Rows are points. The points of each table are mixes of a few directions, plus a little noise. Count the directions of each table, and those that both share. Where both have some left over, give the other angles between the two spaces (their principal angles), to ten degrees, smallest first.

First (6 x 3)
[[-0.01  0.03  0.83]
 [-0.02  0.19  2.57]
 [-0.04  0.23  3.55]
 [ 0.01 -0.18 -3.18]
 [ 0.01  0.03  0.65]
 [-0.01 -0.29 -4.38]]
Second (6 x 3)
[[-0.59  2.40  1.00]
 [-1.45  0.12  1.67]
 [-0.40 -2.26  0.27]
 [-1.86 -0.27  2.09]
 [ 1.48  0.84 -1.64]
 [ 2.82 -0.73 -3.34]]
Directions: first 1, second 2, shared 0; angles 40

First (8 x 4)
[[-2.03  1.11  0.57 -1.96]
 [ 0.00 -0.14 -0.09  0.00]
 [-2.47 -0.42 -1.71 -1.37]
 [ 3.21 -1.24 -0.36  2.63]
 [-2.83 -0.49 -1.69 -1.53]
 [ 3.71 -0.64  0.66  2.76]
 [-0.43  2.10  2.49 -1.31]
 [ 0.98 -0.16  0.09  0.67]]
Second (7 x 4)
[[-0.86 -1.72  0.25  1.09]
 [ 2.58  1.40  1.86 -1.18]
 [-2.04 -1.26 -1.58  0.99]
 [-2.48 -0.39 -2.58  0.68]
 [-0.57  0.91  1.31 -0.10]
 [ 2.45  3.64 -0.19 -2.46]
 [ 0.85 -2.44  0.95  1.05]]
Directions: first 2, second 3, shared 1; angles 40

First (8 x 6)
[[ 0.04 -0.42  0.57 -0.53 -1.21 -1.38]
 [ 0.27 -1.50  2.10 -2.13 -4.71 -5.08]
 [-0.03  0.15 -0.21  0.19  0.44  0.44]
 [ 0.09 -0.46  0.77 -0.75 -1.71 -1.86]
 [-0.26  1.42 -2.03  1.99  4.47  4.90]
 [-0.08  0.23 -0.33  0.36  0.73  0.75]
 [-0.10  0.48 -0.69  0.63  1.48  1.59]
 [ 0.00  0.15 -0.22  0.21  0.54  0.54]]
Second (8 x 6)
[[-1.49 -1.14 -0.51 -0.18 -2.64 -4.66]
 [-2.66 -0.44 -2.64  1.58  0.20 -2.74]
 [ 2.31  0.90  1.66 -0.71  1.47  4.23]
 [-0.32  0.09 -0.66  0.42  0.59  0.29]
 [ 0.21  0.41 -0.33  0.36  1.12  1.54]
 [ 2.63  0.23  2.96 -1.93 -0.86  1.82]
 [-1.49  0.21 -2.19  1.61  1.53  0.19]
 [ 0.85 -0.33  1.42 -1.07 -1.47 -0.76]]
Directions: first 1, second 2, shared 1

First (8 x 8)
[[ 0.22  1.38  0.10  1.83  2.64  0.14 -1.74  0.41]
 [ 1.95  0.16 -0.14 -2.42 -2.45  0.09 -0.41 -2.51]
 [-0.04  2.76  2.42  1.05  0.61 -0.69 -1.00 -0.91]
 [-0.15 -3.33 -1.95 -1.33 -0.62  1.34  1.62 -1.18]
 [-0.80 -2.07 -2.24  0.06 -0.32 -0.55  0.83  4.59]
 [-1.76 -2.13 -0.43  0.42  0.60  0.56  1.96  0.51]
 [-1.30  2.90  3.77  0.05 -2.37 -2.16  1.16  0.85]
 [ 1.72  0.33 -1.25  0.37  2.26  1.10 -2.27 -1.63]]
Second (7 x 8)
[[ 0.43  1.34 -1.06 -4.15 -0.12 -1.85  1.93 -1.46]
 [ 0.80  1.12  0.55 -2.29  0.98  0.35  2.75  1.53]
 [-1.10  2.97 -1.93 -3.03 -0.76 -2.80  0.12 -2.12]
 [-1.46  0.46  0.76  4.42  0.21  1.58 -2.37  1.92]
 [-0.58  0.16  0.12  1.33 -0.03  0.34 -0.93  0.42]
 [ 1.13 -3.19  0.93  1.91  0.15  1.52 -0.41  0.35]
 [ 0.66 -3.04  0.52  1.83 -0.20  0.97 -1.14 -0.56]]
Directions: first 4, second 3, shared 0; angles 30, 60, 70

First (9 x 9)
[[-1.67 -0.70  0.13  0.50  2.37  0.14 -0.74 -0.92 -0.93]
 [-1.96  0.88  1.53 -0.76  1.31 -1.40  0.90 -1.89 -2.18]
 [-1.59 -0.20  0.33 -0.32  0.22 -0.58 -0.56  0.31 -1.67]
 [ 0.95 -0.33 -0.48 -0.69  1.37  1.35  0.35  0.50  0.74]
 [ 2.33 -0.31 -1.08  4.41 -5.03 -1.20 -1.35 -1.05  4.39]
 [-2.02  0.53  1.06 -1.83  1.03 -0.70  0.59  0.30 -2.95]
 [ 1.10 -0.02 -0.20  0.76  1.09  0.68  0.44 -1.50  1.63]
 [ 0.55 -1.15 -1.19 -2.90  2.67  3.12 -0.10  3.67 -0.96]
 [ 2.07  1.05  0.04  0.74 -4.79 -1.21  0.64  0.51  1.77]]
Second (7 x 9)
[[ 0.26  0.54 -2.10 -1.74  1.62  0.50 -2.42 -0.78 -0.03]
 [-1.97  0.59 -0.38 -0.03 -0.87 -1.55  1.20 -0.73  2.54]
 [-0.37  1.51  4.55  1.66  0.12  3.59  0.80  1.64 -2.67]
 [-1.00  1.74 -2.22  1.29 -1.81 -0.40  0.60 -2.44  1.22]
 [ 0.97  0.61  0.48  1.12  3.22  0.79  0.33  3.05 -2.36]
 [ 0.74 -1.35  0.61 -1.66  0.21  0.24 -1.26  0.04 -0.27]
 [ 1.36 -3.59 -0.93 -0.71 -2.53 -3.15  0.84 -0.94  1.56]]
Directions: first 4, second 5, shared 0; angles 30, 70, 70, 90

First (9 x 11)
[[ 3.68  1.46  1.91 -2.67  3.13  0.88 -0.31 -0.50 -1.31 -3.76 -2.46]
 [-1.31 -0.05  0.99 -1.59  1.14  1.09  0.16  1.25 -1.99 -1.99 -1.65]
 [-3.06 -0.38 -1.15 -0.23 -1.51 -0.06  0.17 -0.87  0.07 -0.98 -1.34]
 [ 2.92  0.46  2.72 -0.27  3.32  0.82  0.05  3.75 -1.86  1.45  2.26]
 [-0.83 -0.10 -2.45  0.79 -2.89 -1.08 -0.23 -3.69  2.43 -0.42 -0.73]
 [-0.24 -0.16 -0.20  2.00 -0.20 -0.98  1.60  0.90  2.28  4.04  3.51]
 [ 1.61  0.20 -0.38 -0.20 -0.51  0.14 -1.31 -1.40 -0.49 -1.24 -1.16]
 [-0.28  0.03 -1.04  0.91 -1.05 -0.92  0.96 -1.47  2.22  1.26  0.95]
 [-2.70 -1.28 -0.61  1.15 -1.44  0.32 -0.87  1.91 -1.55  1.48  1.00]]
Second (8 x 11)
[[-3.95 -1.65 -2.84 -0.36 -4.30  1.64 -0.08 -3.32  1.46  0.88 -0.76]
 [-2.27 -0.31 -1.89  0.81 -2.33 -1.01  0.22 -2.02  1.56 -0.19 -0.65]
 [ 2.15  1.59  2.87  1.24  4.53 -2.68  0.96  4.69 -1.28 -0.22  1.46]
 [ 0.43 -0.50 -1.59 -0.21 -2.18  1.00  0.15 -3.21  2.36  1.47  0.50]
 [ 1.75  0.04 -0.33  0.47 -0.77 -0.31 -2.16 -0.62 -1.11 -1.10 -0.83]
 [ 0.30 -0.51  0.79  0.18  0.47  0.84 -0.63  1.95 -1.45  1.24  1.14]
 [ 1.44  0.53  1.62 -1.32  2.12  0.71 -0.52  1.39 -2.14 -1.95 -1.20]
 [ 0.22  0.78  1.36 -0.82  2.44 -0.18  2.04  1.14  0.59 -0.13  0.36]]
Directions: first 4, second 5, shared 4
